Rows are points. Each copy is the shape, with its points in the same order, turned, moved and blurred by noise. Is it also mirrored, or only turned?

Shape:
[[-1.15 -1.02]
 [-1.44  3.46]
 [-1.32 -0.65]
 [-1.48 -0.68]
 [ 1.92  1.08]
 [ 3.16  1.10]
 [-1.17  0.75]]
Copy 1, 7 rows:
[[-0.65 -1.17]
 [-2.40  2.95]
 [-0.92 -0.90]
 [-1.22 -0.93]
 [ 1.49  1.88]
 [ 2.76  2.37]
 [-1.32  0.43]]
Copy 1 is: only turned
Copy 2 (7 x 2):
[[ 1.65  0.87]
 [-2.86  2.34]
 [ 1.41  0.81]
 [ 1.36  1.49]
 [-1.06 -1.73]
 [-1.57 -2.54]
 [ 0.09  1.27]]
Copy 2 is: mirrored
Copy 3 (7 x 2):
[[ 1.70  0.15]
 [-0.55  4.11]
 [ 1.47  0.83]
 [ 1.39  0.57]
 [-2.18  0.02]
 [-3.19 -0.54]
 [ 0.78  1.79]]
Copy 3 is: mirrored

Shape:
[[-1.01 -0.67 -0.90]
 [ 1.99  0.38 -1.57]
 [-1.81  1.26 -2.82]
 [ 0.37  2.26  0.59]
 [ 1.82 -2.36  2.19]
 [-1.32 -0.80  1.39]
 [-2.03 -1.05 -1.48]
 [ 2.57  1.77 -2.12]]
Copy 1:
[[ 0.32  0.04 -1.30]
 [-1.90 -2.31 -0.67]
 [-2.20  1.54 -1.09]
 [-0.66 -0.53  1.96]
 [ 2.65 -3.57 -0.50]
 [ 2.18 -0.17 -0.13]
 [ 0.15  0.75 -2.01]
 [-3.25 -2.51  0.27]]
Copy 1 is: mirrored
Copy 2 (8 x 3):
[[ 0.22  0.12 -0.73]
 [ 2.45  1.92  1.12]
 [ 2.23 -1.61 -0.99]
 [ 0.77 -0.42  2.82]
 [-2.05  3.62  1.33]
 [-1.76  0.12  0.27]
 [ 0.18 -0.51 -1.87]
 [ 3.70  1.46  1.95]]
Copy 2 is: mirrored
Copy 3 (8 x 3):
[[ 1.20  1.59 -0.55]
 [-0.70 -0.14 -2.67]
 [-0.56  3.65 -1.36]
 [-1.87  0.32  0.41]
 [ 1.84 -2.67 -0.01]
 [ 1.46  0.11  1.54]
 [ 1.80  2.91 -0.37]
 [-2.23  0.08 -2.89]]
Copy 3 is: mirrored
Copy 4 (8 x 3):
[[ 0.41 -1.08  0.74]
 [ 1.42  1.22 -1.32]
 [ 3.12 -0.68  1.65]
 [ 0.31  2.13  1.52]
 [-3.28  0.30 -1.65]
 [-1.67 -0.79  1.32]
 [ 0.91 -2.25  1.18]
 [ 2.32  2.54 -1.20]]
Copy 4 is: mirrored

Shape, 9 rows:
[[ 1.76 -0.74  0.58]
 [ 0.47  2.08  0.20]
 [ 3.51  1.26  0.81]
 [ 1.26  1.93  3.12]
 [-1.46 -0.15  1.01]
 [-1.06 -2.11 -0.42]
 [ 0.05  1.00 -1.91]
 [-1.79 -0.13 -2.68]
 [-2.15 -1.79 -0.41]]
Copy 1, 9 rows:
[[ 0.17 -1.50 -1.53]
 [ 1.89 -1.12  1.38]
 [ 2.70 -2.74 -1.55]
 [ 1.00 -4.17  1.20]
 [-1.25 -1.07  1.32]
 [-2.06  0.83 -0.97]
 [ 1.43  1.07  0.26]
 [-0.35  3.05  0.52]
 [-2.50  0.67  0.32]]
Copy 1 is: only turned
Copy 2:
[[ 0.38  0.65 -2.91]
 [-0.46 -2.53 -2.03]
 [ 0.11 -1.02 -5.09]
 [ 2.42 -3.04 -3.60]
 [ 1.26 -0.84 -0.35]
 [ 0.35  1.57  0.39]
 [-1.95 -0.69 -1.27]
 [-2.13 -0.16  0.71]
 [ 0.60  0.73  1.04]]
Copy 2 is: mirrored
Copy 3 (9 x 3):
[[-1.23 -1.02  1.76]
 [ 1.62  0.51  1.35]
 [ 1.10 -0.54  3.70]
 [ 1.16  2.22  3.02]
 [-0.60  1.77 -0.68]
 [-1.86 -0.62 -1.19]
 [ 1.30 -1.43 -0.42]
 [ 0.36 -1.69 -2.64]
 [-1.72  0.48 -2.43]]
Copy 3 is: only turned

Shape (8 x 4):
[[-0.61 -1.55  0.39 -3.09]
 [-0.92 -1.54 -1.02 -2.74]
 [ 0.69 -0.51  1.17 -1.20]
 [ 0.07  2.21  1.07  0.94]
 [ 0.76  0.02 -0.63 -4.28]
 [-0.55 -0.31 -1.98  2.30]
 [ 0.02 -0.99 -1.25  1.42]
 [-1.21  3.20  1.89  1.57]]
Copy 1:
[[ 1.29  2.73 -1.46 -1.09]
 [ 2.62  2.39 -2.38  0.07]
 [-0.16  2.11  0.00 -1.15]
 [-2.92 -0.18 -0.43 -0.49]
 [ 0.96  3.58 -1.10  1.69]
 [ 0.65 -3.14 -0.98 -0.82]
 [ 0.58 -1.70 -0.85 -1.40]
 [-4.32 -0.49 -0.73 -1.53]]
Copy 1 is: only turned
Copy 2 (8 x 4):
[[-1.44 -1.65  1.76  1.87]
 [-0.73 -2.02  0.18  1.96]
 [-1.31 -0.33  1.76 -0.71]
 [-1.95  2.29 -0.59 -0.89]
 [-2.52 -3.17  0.08  0.90]
 [ 2.36  1.75 -1.79 -0.93]
 [ 1.74  0.46 -0.39 -0.85]
 [-2.89  3.80 -1.52 -0.48]]
Copy 2 is: only turned
Copy 3:
[[-0.39  0.00 -2.56 -2.02]
 [-0.33  1.00 -1.82 -2.59]
 [ 0.84 -1.27 -1.16 -0.58]
 [ 0.60 -0.52  1.04  2.15]
 [ 1.72  1.29 -3.15 -1.48]
 [-0.13  0.25  3.38 -1.36]
 [ 0.15 -0.46  2.20 -1.73]
 [-0.69 -0.63  1.38  3.54]]
Copy 3 is: mirrored
Copy 4, 8 rows:
[[-1.79  0.25 -0.74  2.69]
 [-0.90 -0.57 -1.76  2.92]
 [-1.17  0.54 -0.26  0.16]
 [-0.72 -1.84  0.14 -2.34]
 [-3.11  0.30 -2.80  1.74]
 [ 2.79 -2.07 -1.18 -0.37]
 [ 2.04 -0.89 -0.96 -0.04]
 [-1.09 -3.17  1.46 -2.87]]
Copy 4 is: mirrored

Shape:
[[ 0.39  1.79  1.69 -0.84  0.11 -0.01]
 [-2.43  2.60 -1.09 -0.78  1.42  0.38]
 [-1.84  1.85  2.19  3.41  0.65  1.08]
 [-0.85 -0.73  0.10 -0.19 -1.27  1.51]
 [-0.15 -3.96 -0.43 -2.51 -1.75 -1.36]
 [ 2.35 -1.05  1.59  0.67 -1.04 -4.87]
 [ 0.56  0.36 -1.23 -1.13 -1.58 -1.23]
 [-1.13 -0.88 -0.02  0.86 -1.30  1.31]
 [ 1.02  0.73 -0.60  2.39  2.76 -0.35]
 [ 0.02 -0.31 -1.72  2.23  1.58 -0.31]]
Copy 1, 10 rows:
[[ 1.19  2.49 -1.32  0.08  0.04  2.05]
 [-1.09  4.36 -0.03  1.52 -0.57 -0.12]
 [ 1.35  4.26 -0.69  0.35 -4.30  2.86]
 [ 0.91  1.56  0.34 -1.62 -1.89 -0.18]
 [-1.55 -2.41 -0.20 -2.80 -0.13 -0.14]
 [-0.04 -2.51 -4.18  0.27 -0.93  3.14]
 [ 0.03  0.46 -2.03 -0.12  0.07 -0.72]
 [ 0.62  1.38  0.13 -1.57 -2.90 -0.02]
 [ 1.07  0.92  0.15  3.61 -2.60  1.84]
 [ 0.19  0.51  0.17  2.43 -3.12  0.34]]
Copy 1 is: mirrored
Copy 2:
[[ 1.35  2.07  0.40  0.23  0.31  1.68]
 [ 0.30  2.16 -3.46 -0.58 -0.75  0.52]
 [-0.12  4.60 -0.18 -1.47  2.99 -0.34]
 [ 0.20 -0.09 -0.97 -0.36  2.61  1.36]
 [-0.62 -4.40  1.02 -0.31  0.51  1.65]
 [ 2.31 -0.63  4.50 -0.86 -0.96 -1.72]
 [ 2.38 -1.33 -0.49 -0.20  0.30 -0.06]
 [-0.39  0.11 -0.76 -0.90  3.09  0.70]
 [-0.65  2.71 -0.05  1.70  0.62 -2.96]
 [-0.64  1.02 -1.09  0.86  1.28 -2.81]]
Copy 2 is: mirrored
Copy 3, 10 rows:
[[-0.04  0.12  2.08 -0.24  1.65 -0.22]
 [ 0.31  1.47  1.78  0.83 -1.00  2.39]
 [ 0.63  3.93  1.46  1.10 -0.48 -2.22]
 [-2.32 -0.40  0.71  1.40 -0.52 -0.90]
 [-3.74 -2.90 -2.75 -0.30  0.37 -0.18]
 [ 1.58 -1.40 -3.20 -1.47  2.74 -1.91]
 [ 0.14 -2.56 -0.14  0.32  0.39  0.24]
 [-1.91  0.37  0.01  1.42 -1.07 -1.72]
 [ 1.47  1.96 -0.53  3.50  1.83  0.47]
 [ 0.73  1.09 -1.52  3.29  0.21 -0.02]]
Copy 3 is: only turned

Shape, 9 rows:
[[ 0.13  0.38  0.44  1.90  1.70  0.30]
 [ 2.59 -0.07 -1.34  1.34  1.13 -0.94]
 [-1.39  1.21 -3.14  2.18  0.54 -2.75]
 [ 0.44 -0.22  2.95  0.58 -1.79  0.30]
 [ 1.75 -2.04 -1.59  1.54 -0.61 -0.09]
 [-1.42 -3.02  1.77 -2.17 -1.11  5.07]
 [-0.77  0.64  1.38 -0.23 -1.62  1.89]
 [ 0.04 -1.54 -1.08  0.54  2.21 -2.42]
 [ 1.40  0.60  1.96 -2.02  0.03  0.78]]
Copy 1:
[[ 1.49 -0.12  0.51  1.72  1.94  0.83]
 [ 2.84 -0.99  2.34  0.06  0.71 -0.48]
 [ 0.97 -1.96  1.20 -1.56  4.86 -0.93]
 [-0.27 -0.14 -1.74  0.14 -1.41  1.03]
 [ 1.32 -2.85  1.08  0.65 -0.20 -1.35]
 [-4.02  0.60  0.04  4.43 -2.36 -1.45]
 [-1.09  0.98 -1.37  0.78 -0.17 -0.83]
 [ 0.55 -2.23  3.24  0.05  2.07  1.35]
 [-0.37  1.98  1.23  0.20 -1.64  0.54]]
Copy 1 is: mirrored
Copy 2:
[[-0.17  2.28  0.87  1.31 -1.33 -0.85]
 [ 0.24 -0.26  2.45  2.17 -0.24 -1.36]
 [-1.14  0.01 -1.40  4.55 -0.89 -2.87]
 [ 0.34 -0.34 -0.66 -1.19 -1.65  2.01]
 [-1.54 -1.14  1.91  2.33 -0.27  0.60]
 [-2.12  2.72  0.47 -1.12  2.30  5.50]
 [ 0.66  1.15 -1.04  0.49 -0.07  2.74]
 [-2.48  0.07  0.94  1.12  0.68 -3.30]
 [ 1.37  0.59  0.27 -1.36  1.22  1.03]]
Copy 2 is: only turned

Shape:
[[-0.46  0.70 -2.08 -0.16  0.37 -0.42  3.36 -1.19]
 [ 2.06  1.59 -3.04 -2.23 -2.10 -0.71  0.33 -3.66]
 [-2.15  0.78  0.86  0.80 -0.48 -2.00 -1.67 -2.68]
 [ 1.27 -1.05  2.15  1.91 -2.78  0.53  2.06  0.97]
 [-0.30  1.03 -2.98  2.03  1.44 -2.09  0.21  0.01]
 [ 2.17 -1.64  0.99 -0.05  0.40 -2.41 -1.55 -0.79]
 [-1.10  0.15 -1.54 -0.76  0.18  1.31  1.97 -0.33]
 [-1.89  1.60 -0.97 -2.65  0.43  1.78 -1.00  0.51]
 [ 2.43 -1.94  1.35 -1.09 -1.52 -0.03 -1.40 -2.50]
 [-0.39  2.02  1.88  1.92 -1.04 -1.84  1.72  0.99]
 [-0.63  1.91  1.55  0.86  1.11  1.64 -0.79 -2.90]]
Copy 1 (11 x 8):
[[-0.86  1.30 -1.88  0.72 -0.17 -0.79  3.11  1.35]
 [ 1.80 -0.87 -4.32  0.27  1.88  0.94  4.22 -1.07]
 [-1.51 -1.51  0.97 -1.16  0.47  2.99  2.81 -1.60]
 [ 2.56  0.97  1.68 -1.03 -2.61 -0.89  1.51  0.50]
 [-2.60  0.46  0.30  1.12  2.04 -1.56  3.38 -1.66]
 [ 1.48 -1.90  1.91 -1.50  3.01 -0.44  1.60 -0.37]
 [-0.86  1.96 -1.51  1.00 -0.19  0.83  1.68  0.71]
 [-1.49  0.86 -2.68  0.68  0.60  1.45 -1.15 -1.30]
 [ 3.61 -0.59  0.60 -2.03  2.34  1.88  1.64  0.19]
 [-1.37 -1.19  0.98 -1.68 -2.66 -1.35  1.94 -0.72]
 [-1.24  1.20 -0.84 -3.47  0.51  2.20  1.71 -0.86]]
Copy 1 is: only turned
Copy 2:
[[-0.94  2.26 -0.75 -1.01  0.65  2.20 -0.04 -2.40]
 [ 0.02  0.43 -4.82 -1.94  0.75  0.04 -2.64 -2.90]
 [ 1.33  0.53 -1.43  4.00 -0.60 -0.33 -1.27 -2.55]
 [-0.65  2.60 -2.18  0.63 -2.43 -0.17  1.53  2.66]
 [-0.52 -1.24 -1.31  1.64  0.73  3.37  0.94 -2.31]
 [ 1.71 -0.91 -2.68  1.50  0.99 -1.84  1.98 -0.33]
 [-1.39  1.47  0.39 -0.56  0.55  1.19 -1.31 -0.72]
 [ 0.21 -1.25  1.45 -0.32 -0.12  0.17 -3.44 -0.43]
 [ 0.99  0.81 -3.82  0.74  1.16 -3.17 -0.51  0.65]
 [ 1.32  1.33 -0.87  1.38 -3.30  1.78  1.36  0.06]
 [ 2.47  1.75 -1.01  2.41  1.09  1.00 -2.78  0.23]]
Copy 2 is: mirrored
Copy 3, 11 rows:
[[ 0.04 -1.14 -1.46  2.97 -1.93 -1.01 -1.04 -0.30]
 [ 0.86  2.73  1.17  4.73  0.39 -1.20 -2.92 -0.82]
 [-3.13  2.76 -0.32  0.56 -1.16  2.24 -1.55 -2.39]
 [ 1.35  0.13  1.79 -0.77 -1.74  0.26  3.10 -0.37]
 [-3.27 -2.08  0.21  1.48  0.07 -0.68 -1.99 -0.77]
 [-0.22  0.78  1.45 -1.05  1.25 -0.16 -1.62 -3.15]
 [ 0.15 -0.94 -1.85  2.94 -0.19  0.87 -0.23  0.70]
 [-0.84  1.49 -3.13  2.16  2.16  1.89 -0.75  2.05]
 [ 1.90  2.55  1.63  0.23  0.62  1.38 -1.23 -2.34]
 [-2.33  0.87 -0.31 -0.87 -2.49 -1.16  1.38  0.49]
 [-0.71  1.77 -0.45  0.09 -1.80  3.67 -2.67  1.06]]
Copy 3 is: mirrored
Copy 4, 11 rows:
[[-0.68  0.11 -2.84  0.43 -1.03  0.18 -0.40 -2.48]
 [-2.69  3.17  0.26 -2.38 -3.12 -1.05 -0.87 -2.79]
 [-0.47 -1.35  2.90 -1.26  0.35 -3.15 -0.26 -2.08]
 [ 4.24  0.00 -1.38 -1.95 -1.24  0.67  0.56  0.22]
 [-3.09 -2.13 -1.08 -1.09  0.74 -1.08 -0.74  0.36]
 [-0.18  0.51  2.17 -3.74  2.85  0.86 -0.47 -0.79]
 [-0.12  0.76 -1.16  1.77 -0.41  0.24 -1.43 -1.20]
 [-1.22  1.25  1.42  3.16 -0.48  0.33 -0.60  0.55]
 [ 1.77  2.50  2.65 -2.72  0.54  0.91 -2.01 -2.18]
 [ 0.59 -1.62 -0.17 -1.24 -0.74  0.00  3.17 -0.23]
 [-0.23 -2.05  2.47  0.27 -1.71  0.78 -1.33 -2.03]]
Copy 4 is: mirrored

Shape (12 x 8):
[[ 0.44 -1.36 -0.56 -1.50  1.42  1.99 -0.28  0.27]
 [ 4.08 -0.57 -0.40  1.51 -0.07 -1.50 -0.80  3.28]
 [ 1.51 -0.84 -1.32 -1.04 -0.39 -0.70 -1.16 -0.58]
 [-1.15 -0.24 -1.17 -1.22  0.70  0.16  2.14 -1.24]
 [-0.11 -0.20  3.99 -0.37 -2.63 -1.74  0.67  0.95]
 [ 0.55 -0.76  1.28 -0.33 -2.14 -0.12 -1.65 -1.70]
 [ 0.25 -0.35 -0.96  3.39 -0.09 -1.25 -0.76  1.56]
 [ 0.12 -0.32  0.78  0.22 -7.11  1.22 -0.68 -0.79]
 [-0.06  0.79 -2.21  0.25  2.37  0.76 -0.88 -0.09]
 [ 2.13 -0.69  0.41  0.03  2.00  1.44  0.49 -1.31]
 [-0.51  5.52 -2.33 -0.98  2.15  1.00  1.86  0.35]
 [-0.86 -1.19  1.18 -0.90 -0.80  1.19 -1.33 -0.38]]
Copy 1, 12 rows:
[[ 1.98  0.95  1.01  1.18  0.40  0.57  1.85  0.41]
 [ 0.88 -3.68 -1.69  0.33 -3.07 -0.16  1.31 -1.42]
 [ 1.85  0.27  0.01 -0.31 -0.39 -1.37  0.28 -1.43]
 [-0.62  2.47 -0.15  1.32  1.39 -0.61 -0.06  0.38]
 [-3.38  0.09  2.41 -1.44 -3.08 -1.36  1.18 -0.46]
 [ 0.64  1.43  2.02 -2.29 -1.81 -0.73 -0.20 -1.36]
 [-0.24 -2.66 -0.92 -0.76 -0.98  1.18 -1.58  0.02]
 [ 0.49  1.95  3.33 -1.15 -5.44 -2.18 -3.15  0.16]
 [ 1.54 -0.12 -0.26  1.35  1.83  1.70 -0.37 -1.32]
 [ 1.15  1.84 -0.97  0.05 -0.47  1.74  2.12 -0.85]
 [-1.45  1.34 -0.11  5.38  1.65  1.80 -1.42 -3.43]
 [ 0.66  1.07  2.97 -0.83 -0.60  0.22  0.56  0.13]]
Copy 1 is: only turned
Copy 2:
[[ 0.08 -1.91  1.64 -1.77  0.03 -2.28  1.24 -2.00]
 [ 4.38 -1.33  1.87  1.63  0.51 -2.83  0.29  1.84]
 [ 2.12 -1.50 -1.00 -0.69 -0.99 -2.39  0.43 -1.12]
 [ 0.01  0.59  0.74 -0.79 -1.66 -0.55  0.50 -3.44]
 [ 2.39 -0.08  0.56 -1.48  0.70  1.80 -3.57  0.43]
 [ 1.39 -1.98 -2.18 -0.98  0.73 -0.24 -1.29 -0.96]
 [ 1.32 -0.85  0.48  2.66 -0.29 -0.10  1.36  1.42]
 [ 4.34 -3.76 -2.41 -0.80  1.16  3.67 -1.07 -2.34]
 [-0.08  0.15  0.22 -0.16 -0.24 -2.30  3.30 -1.09]
 [ 0.03 -0.56  0.82  0.08  1.47 -3.22  0.00 -2.37]
 [ 1.75  4.43  0.98 -1.39  0.62 -0.80  4.61 -2.83]
 [ 0.12 -2.22 -0.26 -2.08  0.47  0.09 -0.23 -1.00]]
Copy 2 is: only turned
